Each point is reached from the start by the listed moves, each made once or not at all, plus a little noise. Say if it took an odd or an even number of moves. Then give how often each move was made.

Moves:
(1): | -64 | -35 | -32 |  22 | -24 |
(2): | -48 |   3 | -15 |  18 | -30 |
Start: |   6 | -12 |  13 |   6 |  -2 |
Points:
| -106 |  -44 |  -34 |   47 |  -56 | => even (1, 1)
| -40 |  -7 |  -1 |  25 | -31 | => odd (0, 1)

Moves:
(1): | -39 |   8 | -18 |  28 |  58 | -13 |  -2 |  11 |  19 | -20 |  28 |
(2): | -27 |  39 |   9 |  -1 |  43 |  11 |  10 | -20 | -11 | -13 | -39 |
(3): |   4 |  31 | -13 |  16 |   5 |   4 |  40 | -19 | -43 | -47 |   0 |
(4): | -20 |   9 |  13 |  13 | -20 |   6 |   3 | -43 |  28 | -30 |  16 |
(5): |   8 | -13 |  21 | -69 |  39 | -15 | -42 |  -9 | -13 |   4 | -13 |
(6): |   8 | -21 |  21 |  20 |  -4 |  21 | -17 |  15 |  16 | -17 | -15 |
(7): | -24 |  -5 |  -7 | -13 |  19 | -48 | -39 |  -5 |  52 |  12 | -43 |
(8): |   8 |  83 | -28 |  58 | -19 | -25 | -32 |   3 |  55 | -31 |  34 |
(9): |  72 | -65 | -14 | -39 | -51 |  37 |  49 |  37 |  57 |  12 |  44 |
Start: |   7 | -10 |  15 |   9 |   0 | -26 |  -4 |   3 |  -6 |  28 |  -6 |
Points:
| -58 |  -6 |  -8 |  26 |  78 | -88 | -45 |   8 |  64 |  22 | -22 | => even (1, 0, 0, 0, 0, 0, 1, 0, 0)
|  66 | -78 |  34 | -86 | -33 |   4 |   4 | -11 |  66 |  17 |  43 | => odd (0, 0, 0, 1, 1, 0, 0, 0, 1)
|  64 | -26 |  17 |   2 |  -7 |  50 |  79 |  15 |  14 | -38 | -15 | => even (0, 1, 1, 0, 0, 1, 0, 0, 1)
|  76 |  14 |  26 | -22 |   6 |   3 | -37 |  31 |  98 | -16 |   4 | => odd (0, 1, 0, 0, 1, 1, 0, 1, 1)
|  52 |  74 |   3 | -15 |  -2 |  -7 |  26 | -48 |  69 | -79 |  37 | => even (0, 1, 1, 1, 1, 0, 0, 1, 1)
|  32 |  66 | -25 |  94 |  32 |   8 |  47 |  28 |  88 | -90 |  46 | => even (1, 1, 1, 0, 0, 1, 0, 1, 1)

Moves:
(1): |  10 |  -7 | -40 |   1 | -13 |  11 |  17 |   2 | -72 |  42 |  12 | -12 | -10 | -18 |  20 |  21 |  10 | -28 |
(2): |  35 |  17 | -60 |   8 |  19 |  13 |   0 | -26 | -13 |   9 |  12 | -27 |  14 |  -2 |  12 | -25 |  16 | -11 |
(3): |  83 | -39 |  -5 |  69 |   5 |  39 | -55 | -32 |   5 | -75 | -11 | -42 | -56 | -12 | -15 |  48 |   8 | -34 |
(4): |  -4 | -37 | -12 |  31 |   9 |  41 |  -9 |  14 |  23 | -50 |  -6 |   0 |  45 |  -5 |  14 |   6 |  12 |  -8 |
(5): | -11 | -23 |   4 | -13 | -50 |   2 |  18 |  36 |   4 |  37 |   9 | -38 |   1 |  -2 | -15 | -43 | -18 |  35 |
(6): |  21 | -58 | -96 |  33 |  18 |   4 | -15 | -23 | -50 | -51 |  -2 |   4 |  51 |  59 |  -9 |  12 |  14 |   8 |
(7): |  35 |   3 |   2 |  -5 |  21 |   2 |  50 |  18 |  -3 |  17 | -49 |  -8 |  24 | -22 | -44 |  34 |  29 |   7 |
(8): |   0 |  63 |  40 |  57 |   4 |   9 |  56 |  52 |  36 |  34 |  24 |  46 | -51 |  14 |  31 |  -9 | -33 |  26 |
(9): | -20 |  18 |  35 |  16 | -46 | -71 |  66 |  -1 | -21 |  15 |  -6 | -54 | -11 |  14 |  28 |  -1 |  68 |   0 |
(10): | -19 | -54 | -29 |  12 |  69 |  12 |  12 | -18 |  33 |  -5 |  -9 |  -5 |  28 |  40 | -17 |  22 |  -2 |  -9 |
(11): |  59 |  -1 |  39 |  37 | -18 | -56 | -12 |  42 |  20 |  39 |   1 |  31 | -27 | -19 | -29 |  -8 |  -7 | -57 |
(12): | -40 |   7 | -14 |  24 |  18 | -19 |  -4 |  10 | -25 | -24 |  -3 |  -7 |   8 |  -2 | -11 |  -1 |   7 |   7 |
(13): | -18 |  -5 |  -6 |  18 |   2 | -31 |   3 | -29 |  -3 |  -5 |   6 | -27 |  41 |  19 |  -5 |  28 | -18 |   1 |
(14): |   9 |   5 | -35 | -17 | -52 |  -9 |   4 |   2 | -10 |  20 |  60 | -12 | -15 | -22 | -30 | -23 |  16 |  22 |
(15): |   6 |  29 | -23 |  -4 | -38 |  24 | -33 | -17 |  29 |   5 |  -1 | -18 | -24 |  12 |  10 |   3 |  33 |   1 |
(16): |  -9 |   7 |  34 |  26 | -15 |  29 |  19 | -50 |  27 |  36 | -51 |  27 | -17 | -30 | -25 | -25 |  21 |  16 |
(17): | -14 |  23 |  29 | -11 |  -1 |  37 |  12 |   5 |   5 |   8 |   6 |  -4 |  21 |  34 | -10 | -21 |   0 |  10 |
(18): | -29 | -30 |  30 | -11 |  46 |   2 | -62 | -15 |   8 |  19 |  11 |   7 |  33 |   3 | -16 |  18 |  19 |  39 |
Start: | -39 |  20 |  39 | -23 | -11 | -60 |  22 |  52 | -18 |  40 |  16 |   0 |  -4 | -46 |  15 | -35 | -32 | -22 |
Points:
|  -15 |  -48 |  -19 |  143 |   82 |   39 |   49 |   69 |   43 |   26 |   64 | -116 |   92 |   -1 |  -92 |   -4 |    4 |   63 | => even (0, 1, 1, 1, 1, 0, 1, 1, 0, 1, 0, 1, 1, 1, 0, 0, 1, 1)
|  65 | -77 | -37 | 246 |  19 | -30 |  60 | -25 | -29 |  77 |  67 | -64 |  41 |  30 | -37 |   9 |  92 | -46 | => even (1, 1, 1, 1, 0, 1, 0, 1, 1, 1, 1, 0, 1, 1, 0, 1, 1, 1)
| 114 |   6 | -84 | 152 |  38 |  76 |  -3 | -42 | -52 |  78 | -37 | -24 | -41 | -43 | -21 |  45 |  83 |   5 | => odd (1, 1, 1, 0, 0, 1, 1, 1, 0, 0, 0, 0, 0, 0, 1, 1, 0, 1)

Moves:
(1): |  14 |   5 |  -4 |  -2 |  25 |  16 | -16 |  -8 |   1 |  36 |  14 | -24 |  -7 |  -2 |  43 |  42 |   2 |  -1 |  31 |   9 | -52 |  10 |  20 |  20 | -14 | -27 |
(2): |  -3 | -18 |  24 |  -4 | -14 |  -7 |  31 | -26 |  31 | -34 | -19 |  10 | -20 |  27 |  -2 |   3 |  15 |  -1 |   1 | -42 |   0 |  10 |  -4 |  39 |   5 | -20 |
(3): |   3 |  -2 |   4 | -24 |  -5 | -11 |   4 | -11 |   7 |  23 |   7 | -38 |  23 |   8 |  -3 |   9 |  -7 |  11 | -38 |   1 |   8 |  -4 | -11 |   7 |   0 | -18 |
(4): |  -6 |  24 |  -7 |  32 |   9 |  22 |  -6 | -11 |  -4 |  -5 |   9 | -16 |   4 |  -1 |   6 | -18 |  42 | -59 |  15 | -28 |  20 |  -6 | -17 |  -3 |  12 |   9 |
(5): | -18 |  -6 |  11 | -17 | -12 |  -8 |   4 | -21 | -18 |  24 |   0 |  -2 |  -9 |   2 |  18 | -25 |  -4 |  -7 |   5 | -35 |   0 |  14 |  28 |   0 |  -3 | -25 |
(6): |  -2 |   3 | -10 |  -3 |   7 | -10 |   6 |  -8 |  13 |  10 | -24 | -49 |  19 |  -3 |  13 | -28 | -18 | -16 | -23 |  20 | -19 |  -8 |  12 | -12 | -31 |   0 |
(7): | -17 |  19 |   5 |  22 | -24 | -25 |  10 | -11 |  28 | -14 |   8 |  13 |  27 |  29 |  22 | -23 |  32 |  12 |   1 |  -9 | -14 | -41 |   1 |  32 |  22 | -20 |
(8): | -16 |   3 |  25 |  -5 | -22 | -23 |  14 |   6 | -14 | -17 |  19 | -21 | -12 |  26 |  -9 |  -9 | -12 |  27 |  -2 | -23 | -12 |  -3 |  -1 |  13 | -13 | -23 |
(9): | -11 |  -2 | -17 | -20 | -11 | -16 |  32 |  16 |  -6 |   6 | -39 |   1 | -25 |  -5 |   3 | -28 |  -2 |   3 |  30 | -21 |  17 |   8 |   5 |  -7 | -15 |  -2 |
(10): | -13 |   2 | -11 |  19 |  -6 |   7 |   9 |   2 |  25 |  18 |  11 |  -7 |  -3 | -34 |  21 |  15 |  13 |   8 |   9 |  16 | -11 |   0 |  18 |  -6 | -16 |  30 |
(11): |  -1 | -12 |  23 |  -7 |   6 | -24 |  31 |  10 |   6 |  20 |  18 |   1 |  41 |  21 |  -1 |  18 |  -8 |  -3 | -24 | -11 | -29 |  21 | -15 | -21 |  12 | -11 |
(12): |  -9 |   4 |  29 | -28 |  24 | -13 |  19 |  13 |  -2 | -21 | -26 |  -2 |  20 |  -3 |   2 | -16 |  31 |  15 |   0 |   6 |  25 |  31 | -24 | -21 |  24 |  27 |
(13): |   0 |   9 |  -7 |  -9 |   3 |  12 |   4 |   0 |   2 | -29 | -10 |   0 |  -7 |   1 |  -3 |  17 |   0 |  11 |  -8 |  -6 |  -1 |   8 |   3 | -13 |  15 |  -7 |
(14): |  -8 |  11 |  11 | -23 |  -9 |  -6 |  11 |  18 |  14 |   7 |   4 | -20 |  22 | -25 |   6 |  -4 | -18 |   3 |  -6 |   6 |  15 |  -3 |   8 |  23 | -12 | -10 |
(15): |  -6 | -25 | -32 |  17 |   4 |  -1 | -15 |  11 |  -1 |   5 |  16 |   8 | -22 |  -3 |  -1 | -22 |  -7 |  12 |  -3 | -14 |  -6 |  -3 |   0 | -10 |  -7 |  -9 |
(16): | -45 |   9 |   8 |  21 |  14 |   5 |   0 | -11 |  21 | -18 |   9 | -17 | -22 |  -3 |  -1 |  27 |  -3 | -14 |  46 |  21 |  32 |  18 |  30 |  35 |  23 |  -9 |
(17): |  16 | -54 | -12 | -16 | -41 | -22 | -19 |  10 | -21 | -15 | -11 | -10 |  23 | -14 |  -3 |   3 | -22 |   8 |  10 | -16 |  22 |  18 |  -3 | -28 |  15 |   5 |
(18): | -34 |  18 |  -9 |  39 |  18 | -46 | -13 |   6 | -30 |   8 |  34 | -11 |  -1 |  -2 |  51 | -22 | -21 | -20 |  -4 | -21 |   9 | -24 |  -5 | -10 | -25 |   0 |
(19): |  45 |  17 | -12 |  12 | -14 |  30 | -55 | -27 |  32 |   6 |  10 |  20 |  -6 |  16 |   0 |  21 | -31 |  23 |  16 |  -1 |  -1 |   4 |   4 |  -4 |  15 | -16 |
(20): | -14 |  15 | -13 | -42 |  33 | -31 | -31 |  27 | -19 |  10 |  28 |  30 |   7 |  25 |  -9 |  21 |  19 | -17 | -29 |   2 | -64 |  10 |  -3 | -44 | -11 |  26 |
(21): |  21 |  -7 |   7 | -28 |  -7 | -11 |  20 |  12 |  -4 |  -1 |   7 |   3 | -19 |  14 |   3 | -10 |  -3 |   9 |   1 | -13 |  -5 |  14 |  22 |  -5 |   0 |  -2 |
(22): |  23 |  -9 |   6 | -16 |   5 |  -9 |  -6 |  -7 |   0 |  -9 | -12 |   3 | -12 | -11 | -33 |   1 |  -3 |   9 |   3 |  -1 |   1 |  11 |   1 | -28 |  11 |  -9 |
(23): |   9 | -13 |  30 |  28 | -27 |  31 |  -1 |  -8 |  48 |   1 |  31 |  18 |  31 |  40 |  13 |  39 |  18 |  10 |  -8 |   8 |  16 | -50 |  -8 |   9 |   8 | -12 |
(24): | -12 | -10 |   4 | -13 | -16 |  -6 |  23 |   5 |   0 |   8 |  -4 |   1 |   3 |  -9 |  19 | -20 | -23 |  -7 |   8 |  -8 |   1 | -13 | -18 | -11 |  11 |  20 |
Start: |   2 |  -7 |  16 | -24 | -19 | -24 |  11 |  35 | -28 |  33 |  -9 | -11 |  -1 |  10 | -13 |   7 | -39 |   8 |  34 |   1 | -19 |  44 | -53 | -20 |  38 |  55 |
Points:
|  -12 |  -13 |   90 | -110 |   41 |  -57 |   67 |   22 |  -21 |   36 |   -8 |  -48 |  -18 |   28 |   15 |   62 |  -25 |   26 |   87 |  -28 |  -46 |  172 |   11 |  -52 |  107 |   -7 | => even (1, 0, 0, 0, 1, 0, 0, 0, 0, 0, 1, 1, 1, 0, 0, 1, 0, 0, 0, 0, 1, 1, 0, 0)
| -30 | -12 | -11 | -80 | -78 | -79 |  96 |  86 |   2 |  16 | -26 |  -5 | -24 |  11 |  37 | -85 | -60 |  53 |  58 | -62 | -11 |  14 | -32 |  -8 |  53 |  26 | => odd (0, 0, 0, 0, 0, 0, 1, 0, 1, 0, 0, 0, 1, 1, 1, 0, 0, 0, 0, 0, 1, 0, 0, 1)
|  27 |  50 |  54 |   9 | -35 | -30 |   4 | -11 |  75 |  55 |  71 | -49 |  55 |  58 | 128 |  41 |  12 |  31 |  61 | -45 | -25 | -15 | -66 | -51 | 102 |  29 | => odd (1, 0, 1, 1, 0, 0, 1, 0, 0, 1, 0, 1, 1, 0, 0, 0, 0, 1, 1, 0, 1, 1, 1, 1)
| -32 |  35 |  60 | -84 | -24 | -35 |  51 |  19 | 128 |  35 |  -1 | -77 |  32 |  67 |  38 |  37 |  21 | -13 |  51 | -23 |  13 |  67 | -20 |  -9 |  44 |  59 | => odd (0, 1, 1, 1, 0, 1, 0, 0, 1, 1, 0, 1, 0, 1, 0, 1, 0, 0, 1, 1, 1, 0, 1, 0)
|  -84 |  -91 |   54 |  -62 |  -38 | -153 |   66 |   18 |  -28 |   27 |    5 | -125 |  -63 |   -6 |  109 |  -54 |  -93 |   30 |  118 |  -95 |  -31 |  121 |   23 |  -42 |   19 |   11 | => even (1, 1, 0, 0, 1, 1, 0, 1, 0, 1, 0, 1, 0, 0, 1, 1, 1, 1, 0, 0, 1, 1, 0, 1)
|  -51 |   20 |   64 | -105 |   17 | -101 |   56 |   18 |   67 |   70 |   -1 | -106 |   15 |   82 |   45 |   81 |  -40 |   44 |   52 |  -21 | -128 |  139 |  -20 |  -21 |   21 |   12 | => even (1, 1, 1, 0, 0, 1, 0, 1, 1, 1, 1, 1, 0, 0, 0, 1, 0, 0, 1, 1, 0, 0, 0, 0)
|  -52 |  -29 |   -2 |   92 | -141 |  -76 |  -34 |  -12 |   28 |   60 |   90 |  -66 |   54 |   55 |  136 |  -82 |  -71 |    0 |   59 | -108 |  -14 |  -64 |  -42 |  -49 |   27 |   12 | => even (0, 0, 0, 1, 1, 1, 1, 1, 0, 1, 0, 0, 0, 0, 1, 0, 1, 1, 1, 0, 0, 0, 1, 1)
|   -4 |   13 |   23 |  -95 |   19 | -102 |   31 |   41 |    4 |   63 |   10 |  -37 |   69 |   62 |   37 |   34 |  -38 |   -6 |   -8 |   -3 | -196 |   42 |  -52 |  -95 |   55 |   28 | => even (1, 0, 0, 0, 0, 1, 1, 0, 0, 0, 1, 0, 1, 0, 0, 0, 0, 0, 0, 1, 0, 1, 0, 1)
|  -75 |   72 |   24 |  -61 |   25 | -147 |   27 |   87 |  -47 |   14 |   -2 |  -13 |   42 |   20 |   37 |  -86 |   43 |  -47 |   45 |  -64 |   -9 |   28 |  -87 |  -79 |   44 |   78 | => even (0, 0, 0, 1, 0, 0, 1, 0, 1, 0, 0, 1, 0, 1, 0, 0, 0, 1, 0, 1, 0, 1, 0, 0)
|  -92 |   11 |   71 |  -35 |  -50 | -166 |   70 |   31 |   40 |   58 |   61 |  -89 |   25 |   23 |   98 |  -91 | -113 |   60 |   63 |  -64 |  -34 |   64 |   10 |  -44 |   51 |   -4 | => odd (0, 0, 0, 0, 1, 1, 1, 1, 0, 1, 1, 1, 0, 1, 1, 1, 0, 1, 1, 0, 1, 1, 0, 1)
|  47 |  42 |  37 |   3 | -40 | -56 |  14 |  -5 |  53 |  74 |  70 | -38 |  51 | 118 |  87 |  52 | -18 |  16 |  47 | -90 | -51 |  -3 | -52 | -43 |  82 | -62 | => even (1, 0, 1, 1, 0, 0, 1, 0, 1, 0, 1, 0, 1, 0, 0, 0, 0, 1, 1, 0, 1, 1, 1, 0)
